Each row is a point. The last column is the point's height on a tilted bowl or saddle (a function of degree 2), plus a little noise. Count its main directions that bend up, bend down and stay straight.

Points (10 x 3):
[[-51 -52 -61]
 [ -9  21  12]
 [-15  23   7]
 [-15 -49   1]
 [-72  31 -89]
 [-11 -49   5]
 [-26  45  -1]
 [  8   5  18]
 [ 26   6  15]
 [-44  53 -25]]
Directions: 0 up, 1 down, 1 straight

Points (17 x 4):
[[-24  29  -8 -25]
 [ 22   6   8 -17]
 [-34  29 -54 -42]
 [-42 -40  -3 -39]
 [  0 -20 -43 -28]
 [-25  44 -19 -28]
 [ -6 -25   6  -7]
 [ 15   3  72 -61]
 [ -8 -25   3  -8]
 [ -4  -8 -95 -77]
 [-27 -30 -54 -61]
 [-25 -13  12 -17]
 [-40 -17  12 -33]
 [ 26 -10 -26 -23]
 [ -7  -8  43 -20]
 [-14 -10  22 -12]
 [-31 -36  22 -19]]
Directions: 0 up, 2 down, 1 straight

Points (22 x 5):
[[ 36 -12 -35 -36  37]
 [ -4  -2  13   5  -1]
 [-27  11 -40  31  54]
 [ 32  30  13  17 -32]
 [-21 -13 -23 -12  -7]
 [ -1  26  -3 -26   0]
 [-14 -31   8  -3   0]
 [-13  17   8 -18  -7]
 [ -8  95  -4  23  74]
 [-10  49   1   9  16]
 [ 17  -9  22   4  14]
 [ 30 -22  11 -21  32]
 [-38  25 -38 -33  26]
 [ 41 -24  22 -11  51]
 [ 21  39  -3   9 -36]
 [-29 -18 -33  25  52]
 [ 23  45  26   4   4]
 [ 37  25 -54  29 -71]
 [-20 -32  -8 -13 -10]
 [-52 -12  -7  -2 -22]
 [ 56 -10  27 -13  49]
 [ 36 -20  18   9  31]]
Directions: 3 up, 1 down, 0 straight

Points (44 x 7):
[[ 11   2 -44   3  23  68  -5]
 [-20 -12   9 -59  -6 -26  16]
 [-11  36   0  29  46  10  25]
 [-23 -16  12  29 -15 -24  25]
 [ 28 -17 -28 -15  26 -16  14]
 [  4   9 -16  25 -27 -21  11]
 [ 13 -15 -26  -6 -17 -24   3]
 [ -4 -10  -7 -13  36  10  26]
 [-39  -2  18 -18 -33   0  18]
 [ -1  -2  42  19 -38  12  18]
 [ -4 -18 -27  32  13  14  17]
 [  1  30  15   0  13   1   7]
 [-26  32 -15 -25  -7   1  16]
 [-59 -13 -11  41  24 -69  95]
 [ 21  19 -69 -36  17 -19  -2]
 [ 24   9 -13 -16 -27 -44 -23]
 [ 13  15 -41 -10  18 -50 -22]
 [ 64 -10  34   5   1  26  13]
 [-11  -6  11  -7 -61  -9  16]
 [  8 -20  -2 -29 -10  39  21]
 [  7 -22  -4  27 -49 -15  11]
 [-40   7  14  22 -38  39   7]
 [ 60 -46  -9  16  -4   8   2]
 [-29  18  44  27   8  15  13]
 [ -9   5 -36 -30  33  36  37]
 [-15  30  -5 -24 -15  -2  12]
 [-40  30  -3  17 -27 -95 -47]
 [-14  30 -29   0  38  22  28]
 [ 44   1  -1 -22  10 -39 -22]
 [-30  -5  -9 -21  55 -17  52]
 [-39 -26 -25 -33 -25  38  23]
 [-29  -3  -7 -19  33 -12  38]
 [-24   0  27   6  30  73 -30]
 [-13  22  12  -5  20  11  14]
 [ 27  30   4  20  12  22  17]
 [-36  -5  -6 -26   1   6  31]
 [  1 -28 -55  23  -2 -32  16]
 [-15  37  36 -40  -2  23  16]
 [-52   3  -7 -13 -73 -50 -13]
 [-21 -29  12 -28  48  31  31]
 [-18  59 -62 -11 -40   9   0]
 [ 40 -43  15  29  -6  25 -11]
 [  2   6   0   7 -11 -23   7]
 [ 25 -27   5   4 -22  26   6]]
Directions: 2 up, 2 down, 2 straight

Points (76 x 9):
[[ 15   0   2  14  35 -22   9  19  20]
 [ 52  10  24  15  -9   4 -14  21 -19]
 [ 18  25   6 -12  39 -19  16   3 -13]
 [-23  -9 -27  -6 -38  22 -28  -3 -11]
 [ 11  17  43 -22 -15  10  34  -1 -20]
 [ 47  40   6  13 -22  22 -18 -20 -27]
 [ -6  -1 -56  12  26   5  22 -59  22]
 [ 22  13  27  -9  11 -39 -14 -15 -20]
 [-24  -8  10 -18   5  46  10  28 -16]
 [-29  11   4  28  10  -6 -14   1  -2]
 [ 50 -41  -3 -32 -25  23 -19  39  38]
 [-49  21  -7 -47 -40  27 -13  23 -12]
 [ 21 -36  -1  -8  22 -39  28 -16  16]
 [ 34 -50  -3  30 -18  -1  16 -38  -5]
 [-46   9  11 -26   6  49  -5 -13 -43]
 [-18  -1 -50  11 -18  13 -31 -10 -15]
 [  4  -3 -44   0  15 -11 -11 -29  10]
 [  8  18 -22  41   3  20  16  -9   2]
 [  4   9 -25  27  68  27  15 -20  -9]
 [-13  -5  19  -6  27  -8 -19  12  -2]
 [  3  40  35  52  47  59  21  -1 -95]
 [ 17  18   1   3  12 -38  23 -77  27]
 [ 20  11  66  29 -46   7  10  14 -76]
 [ -2  -5 -19 -28  68 -32  35  18 -34]
 [-25  -9  -8   4 -16 -27  30 -12  26]
 [-29   3 -45  12  18   2 -22  -7 -11]
 [ -3 -40  44 -23  16 -61 -25 -14 -38]
 [-22  21  31 -15 -10 -44  28  26 -37]
 [ 52 -26 -26  39  12  22 -30 -38 -17]
 [  6  27   1 -37  35 -16  -9  -3 -26]
 [ 66   0  27 -13   3 -52 -17  14 -54]
 [ -9  48   1 -40 -57  21 -19 -22  51]
 [-12  41 -57  37  -6  -7 -15  19 -20]
 [ 60   4  21 -33  -1 -23  10   9 -28]
 [ 28  -4 -10  16   4 -29 -14  28   0]
 [-41 -15  -1   6  10 -35 -22  -4  -6]
 [  0  17  18  10  34  18  78 -42 -28]
 [ -2 -40  -1  51 -23  23  12  11  -4]
 [ 23 -25 -53  13  -5   4  -2  32   3]
 [ 25  -8  -2 -51 -39   8  20  14   5]
 [  5 -40 -14  20  30  -9 -28  -9  36]
 [  7  26   7  18  41 -11 -21 -61 -13]
 [-13  17  -8  22  17  28  24 -29  -4]
 [-17   8  -5 -17  -5 -11   6 -19  12]
 [ -6 -15  33  12 -23  17  -3 -27 -19]
 [-39 -18  -2 -10 -22  11 -14 -22 -12]
 [ 12   2  28  49 -23   5   7  18 -28]
 [ 12  10  16 -14  23   4 -46  40  -6]
 [ 15  25  -7  18   1 -31  64  -6  13]
 [ 11   9  18 -28  40 -27  11  18 -22]
 [ 15  -2 -36 -95 -17   8  14  -8  -6]
 [-42  -9  16   7   7 -35   1   7  -1]
 [ 16   0 -30  19 -59  -4  -6   0 -14]
 [-39   3 -10 -13  18 -27 -37  33 -51]
 [-52   9  -2  13   3  67 -21 -14 -83]
 [-13  -3   3   7 -16  39 -40   0 -22]
 [ 57  10   9  10 -42   8 -33  67 -37]
 [ -3  34   0  -2  25  -6   3  25 -18]
 [ -2   2   1 -16  43  14  -5  12  -3]
 [ 39   7  35 -12  17 -63 -22   5 -51]
 [ 42   0  10 -17 -12 -18  25  65 -39]
 [ -4 -28  26  -7 -53  22  54  28 -46]
 [ -4 -55 -12  10  30 -23 -45 -46   6]
 [-39  10  16  54   6 -18  31  -8  38]
 [-16 -22  28  42 -16  28  18  -5 -21]
 [-11 -23 -40  16   6 -11 -11   9  14]
 [ 17  28 -10  70  -6  31 -12 -24 -48]
 [ 46  -6  23 -25  48  -4  23  14  -3]
 [-49  37  -8  -8  -8  24   5 -25  -7]
 [ 22 -14 -31  11 -70  29   8 -34 -19]
 [ 27  66 -25 -48  14  -2 -11  12 -30]
 [ 26   0 -16  -6  10 -24  23  34  -9]
 [-20 -23 -10  19  -3  11  15  29   7]
 [  2 -31  26  39 -10  17  -5 -44 -22]
 [-35  -5  31 -31 -10 -18  11 -21 -13]
 [ 28  -7 -24  -3 -40  18  31  51 -24]]
Directions: 2 up, 6 down, 0 straight

Points (71 x 9):
[[-24  40  12  20  13  -6   8 -27 -30]
 [ -7 -32  -8   9 -14  -1 -23  -6  -9]
 [-52  19 -22 -27  28 -10  -6 -12 -10]
 [-58 -15  -8  16 -47  17  13   4 -36]
 [ 16  -3  18   8  12 -36  22 -14 -12]
 [-13  -3  -6 -13 -25  29  11  -8  -9]
 [  1 -26  11  27 -24  -8  -5   7 -13]
 [-12 -36   0 -39  37  -2 -25  10  -1]
 [-17  -4  16  25  44   0  35  27  -4]
 [ 12  27  24  -5  39   0   5 -11 -23]
 [  4   0  27  20  36   6 -10 -45 -31]
 [  0 -73   7  41 -12  22  18  26 -35]
 [-38  28  32  22 -71  16  50 -55 -95]
 [ 20  -2  45 -12 -10  43 -11   0 -24]
 [  2   8  17  21 -79  33  32  47 -87]
 [ -8 -31 -25   9 -15  -6 -20  -5 -12]
 [-14 -20 -28 -31  13  24  19 -34   1]
 [ 15   0   4 -25  26 -45 -21   4 -21]
 [ -6  18   0 -17   2  10   0 -21  -1]
 [-30  -4 -14  -3  -4 -37  14   2  -8]
 [ -1 -34   9  -5 -25 -26   0  25 -20]
 [ -9  -2  18  35  24 -19  -4 -50 -35]
 [  3   0  61  15 -36   9 -35 -15 -19]
 [ 62 -47 -23  10  -1 -26  13  65 -53]
 [  8  46  -6  39  15  23  26 -46 -39]
 [ 34  30  -4 -36  20   0 -55 -70 -34]
 [ -1  39 -30  -3  -3 -38  22   7  -5]
 [-10   0  16  16  28  -7 -25 -14  -5]
 [-11 -24 -12   4 -15   3   2  56 -19]
 [ -6 -11  26  12   8   3  20  43  -7]
 [-23 -22  28  32 -15 -15  16  39 -15]
 [ -9   9 -15 -35  -7  11  50  25 -15]
 [ -2  16 -19  17 -22 -27   2  -4  -3]
 [-13   5  20  37   8  -5  50  55 -23]
 [-25 -26   1   7  17  -9 -22 -30  -4]
 [-21  26 -15   3 -27 -35   0 -45 -15]
 [  1   8 -10  45 -15  16 -16 -24 -23]
 [ 51 -28  12  51   9 -10  -7  -8 -26]
 [ 26  -3   8 -12 -19  11 -11  14  -8]
 [ 42  64  23 -31  -1   6  16 -53  -8]
 [-34 -28  19  15   1  20  18 -42 -18]
 [ 26 -10   1  22  18   9  24 -23  -8]
 [  0 -15 -23  19  67  51  30 -37 -49]
 [-95  -2  35  44  11  12 -20  20  23]
 [ 32  14  45 -72 -11 -20 -21  -1 -23]
 [-18  31 -12 -14  -3  18  -6  -5 -10]
 [ -6  17  24 -14 -18 -57  -8  18 -27]
 [ 12   3  10 -11  58  18 -16   4 -24]
 [-23 -53  -5  13  -7  -9  -9 -10 -11]
 [ -3 -29  33 -13 -19  -9   5   9 -13]
 [  3 -23   2 -55  38  32   9  -4 -18]
 [ -9  18 -13   0 -19 -39   6 -35  -6]
 [ -1 -25  42 -32 -14 -45   8  21 -36]
 [ 28  41 -36   3  17  39   8  34 -40]
 [-29 -47   2 -19   2 -18 -26   2   3]
 [ -1  11 -19 -28 -43  22 -10 -41  -1]
 [ 16   3  49  12  33 -72 -52 -42 -72]
 [-29 -37  13   1   5  25  36   0  -3]
 [ 31  -2 -32   1 -23  -5   6 -26  12]
 [ 29  -7  23 -36  22 -31   9 -11 -21]
 [ 26  27  11  43   0 -59   4 -52 -33]
 [-76 -32 -13  -9  14   3  -1 -10  21]
 [ 21 -14   9 -37   4   4  22 -23  -4]
 [ -6 -11   9  16 -15 -14  23  22  -9]
 [ 41  22  27 -16   7 -25  21  18 -15]
 [  5   8 -50 -11  30 -15 -35  71 -52]
 [  9  -2 -15  58  37  -5 -11 -44 -43]
 [ 11   0   5 -17   5   8 -13 -32  -3]
 [  3  -9 -30 -53  25  -8 -19   8 -16]
 [  7  48 -40  57 -31 -14  46 -23  -4]
 [ 19  21   5  -9  -8  -3   2 -47   2]]
Directions: 1 up, 5 down, 2 straight
